Each row is a point. Two turns around zero, p and q, are shown by what they do to some points. Where does a point land after both, in the order given? Backwards means that the second turn is done in reverse. Each puzzle has new turns, and all numbers are rounded.

Turn p:
[-0.03 -0.06] -> [-0.01  0.07]
[-0.14  0.04] -> [0.14 0.04]
[-0.33 -0.15] -> [0.20 0.30]
[0.45 0.30] -> [-0.23 -0.49]
[ 0.06 -0.14] -> [-0.12  0.09]
Turn q:
[-0.23 -0.35] -> [-0.05 -0.42]
[0.03 0.22] -> [-0.07  0.21]
[0.20 0.14] -> [0.12 0.22]
Where do these land?
q, then p: [ 0.08 -0.07] -> [-0.10 -0.03]
p, then q: [-0.34 -0.18] -> [0.02 0.38]
q, then p backwards: [0.26 0.25] -> [-0.28 -0.23]

Turn p:
[-0.32 -0.09 -0.12 -0.22] -> [-0.18 -0.01 -0.20 -0.32]
[ 0.30  0.16 -0.03 -0.32] -> [ 0.06 -0.44  0.16  0.00]
[-0.20 -0.37  0.34  0.01] -> [ 0.13  0.38  0.13 -0.34]
[ 0.14  0.08 -0.21  0.25] -> [-0.13  0.02 -0.01  0.34]
[0.08 0.22 0.02 0.28] -> [ 0.13  0.05 -0.09  0.33]
Turn q:
[ 0.15 -0.31 -0.04 -0.03] -> [-0.19 -0.01  0.16  0.25]
[-0.06 -0.26 -0.25 -0.19] -> [-0.16 -0.29 -0.03  0.25]
[-0.18  0.18 -0.18  0.20] -> [-0.08  0.01 -0.30 -0.20]
[-0.12  0.17 -0.36 -0.15] -> [ 0.07 -0.21 -0.37  0.08]
[0.24 0.21 0.34 0.23] -> [ 0.16  0.44  0.15 -0.16]
[-0.03  0.01  0.48 -0.07] -> [ 0.20  0.04  0.39 -0.20]
Where do these land?
p, then q: [-0.01  0.51  0.01  0.18] -> [-0.36  0.26 -0.23  0.20]
p, then q backwards: [ 0.18 -0.11 -0.01  0.23] -> [ 0.26 -0.16  0.08 -0.01]
q, then p: [ 0.26 -0.23  0.34 -0.08] -> [0.47 0.14 0.02 0.06]
p, then q: [-0.12  0.25  0.07  0.11] -> [-0.10  0.13 -0.20  0.16]
p, then q: [-0.18 -0.23 -0.01 -0.16] -> [ 0.21 -0.25  0.01  0.01]
q, then p backwards: [-0.14 -0.19 -0.40 -0.29] -> [ 0.15  0.40 -0.33 -0.08]

Turn p:
[-0.28  0.08 -0.40  0.01 -0.04  0.02  0.06  0.07] -> [-0.27  0.12 -0.27 -0.11 -0.19 -0.02  0.00 -0.21]
[-0.28  0.04  0.22 -0.09 -0.28 -0.05  0.21 -0.42] -> [-0.22 -0.21  0.21  0.16  0.05  0.16 -0.45 -0.20]
[ 0.28  0.20  0.12 -0.12 -0.17 -0.14 -0.22  0.06] -> [ 0.27 -0.18 -0.14  0.14  0.06 -0.23 -0.11  0.18]
[-0.05  0.08  0.29 -0.17  0.15  0.24  0.07 -0.25] -> [ 0.06 -0.02  0.26  0.14  0.32  0.05 -0.04 -0.27]
[-0.26 -0.04 -0.59 -0.09  0.04 -0.03  0.24  0.15] -> [-0.46  0.23 -0.41 -0.21 -0.09  0.05  0.07 -0.11]
[ 0.01  0.00  0.24 -0.11  0.12 -0.08 -0.55  0.13] -> [ 0.41  0.27  0.12  0.20 -0.08 -0.30 -0.06  0.10]
[ 0.01 -0.04  0.14 -0.17 -0.39  0.06  0.10  0.13] -> [-0.25 -0.24  0.09  0.15  0.03 -0.25 -0.07  0.13]
[ 0.38 -0.24  0.27 -0.21 -0.04 -0.07  0.03 -0.28] -> [ 0.14 -0.12  0.24 -0.07  0.41  0.03 -0.22  0.30]
[ 0.31  0.00  0.09 -0.08  0.24 -0.21  0.12  0.15] -> [ 0.15  0.04 -0.14  0.10  0.22  0.16  0.17  0.30]
[-0.25 -0.11 -0.23  0.27  0.17 -0.01  0.25  0.11] -> [-0.26  0.15 -0.06 -0.13 -0.23  0.30  0.21 -0.08]
[ 0.13  0.03 -0.14  0.76  0.21  0.28 -0.31  0.15] -> [ 0.43 -0.05  0.10 -0.39 -0.49  0.05  0.49 -0.15]
Turn q:
[ 0.10 -0.08 -0.18  0.34 -0.02  0.04 -0.19  0.09] -> [-0.01 -0.07 -0.13  0.22  0.12  0.05 -0.29 -0.19]
[-0.15 -0.28  0.11  0.01  0.05 -0.12 -0.04  0.07] -> [-0.18  0.23  0.12 -0.07 -0.07 -0.03 -0.15 -0.05]
[ 0.05  0.03 -0.26 -0.07 -0.25  0.18  0.05  0.26] -> [ 0.24 -0.20  0.02 -0.19  0.28 -0.03 -0.17 -0.02]
[-0.32  0.27  0.12 -0.26  0.11 -0.72  0.12 -0.50] -> [-0.27 -0.07  0.03 -0.22 -0.76 -0.15  0.53 -0.21]
[ 0.32 -0.25 -0.16 -0.01 -0.23  0.29  0.01  0.01] -> [ 0.24  0.11  0.01  0.05  0.48  0.01 -0.01 -0.15]
[-0.11  0.40  0.17 -0.18  0.31 -0.65  0.33 -0.16] -> [-0.11 -0.22  0.30 -0.05 -0.75  0.09  0.40  0.03]
[ 0.26  0.13 -0.21 -0.18 -0.02  0.23 -0.17 -0.19] -> [ 0.32  0.01 -0.32  0.02  0.16  0.10  0.20 -0.04]
[-0.23 -0.10  0.20  0.34  0.04  0.20  0.24  0.02] -> [-0.20  0.02  0.17  0.26  0.07 -0.31 -0.16  0.23]
[ 0.12 -0.11  0.38  0.10  0.00 -0.09 -0.09  0.06] -> [-0.33  0.12  0.11  0.10  0.08  0.22  0.03  0.04]
[ 0.02 -0.04 -0.28 -0.17  0.17  0.34 -0.07  0.17] -> [ 0.41  0.11 -0.15 -0.06  0.09  0.03 -0.21  0.16]
[-0.07  0.03  0.10  0.09 -0.18  0.29 -0.19  0.18] -> [-0.12 -0.06 -0.17 -0.05  0.30  0.01 -0.18  0.18]
Where do these land?
q, then p: [-0.11  0.18 -0.29  0.01 -0.21 -0.15  0.26  0.32] -> [ 0.07  0.16  0.32 -0.03  0.19 -0.14 -0.21  0.37]
q, then p: [ 0.21  0.02  0.35  0.26  0.01  0.45  0.13 -0.18] -> [ 0.04  0.10 -0.06  0.07 -0.29  0.39  0.48 -0.01]
q, then p: [ 0.11 -0.16  0.04 -0.05  0.02  0.35 -0.27 -0.03] -> [ 0.16  0.11 -0.31 -0.08  0.01  0.02  0.24 -0.20]
q, then p: [ 0.10  0.27 -0.27  0.13 -0.03 -0.23 -0.04 -0.49] -> [-0.26 -0.24 -0.01 -0.42 -0.03  0.32 -0.25  0.10]
p, then q: [-0.02  0.09  0.07 -0.23 -0.16 -0.01 -0.11  0.01] -> [-0.13 -0.01 -0.05  0.08 -0.16  0.09 -0.11 -0.19]
p, then q: [-0.24 -0.11  0.18  0.28  0.18 -0.20 -0.16  0.45] -> [-0.15 -0.54  0.21  0.04  0.33 -0.08  0.03  0.07]
q, then p: [ 0.06  0.10 -0.11 -0.47  0.35 -0.25  0.02  0.31] -> [-0.06 -0.36  0.11  0.04  0.31 -0.53  0.06  0.05]
p, then q: [ 0.22 -0.34  0.10  0.21 -0.11 -0.17  0.39 -0.14] -> [ 0.00  0.29  0.08 -0.20  0.23  0.02 -0.28  0.41]
p, then q: [-0.34 -0.05 -0.07 -0.13 -0.04  0.21 -0.22 -0.25] -> [-0.25  0.00 -0.31 -0.05 -0.18  0.03  0.32 -0.07]
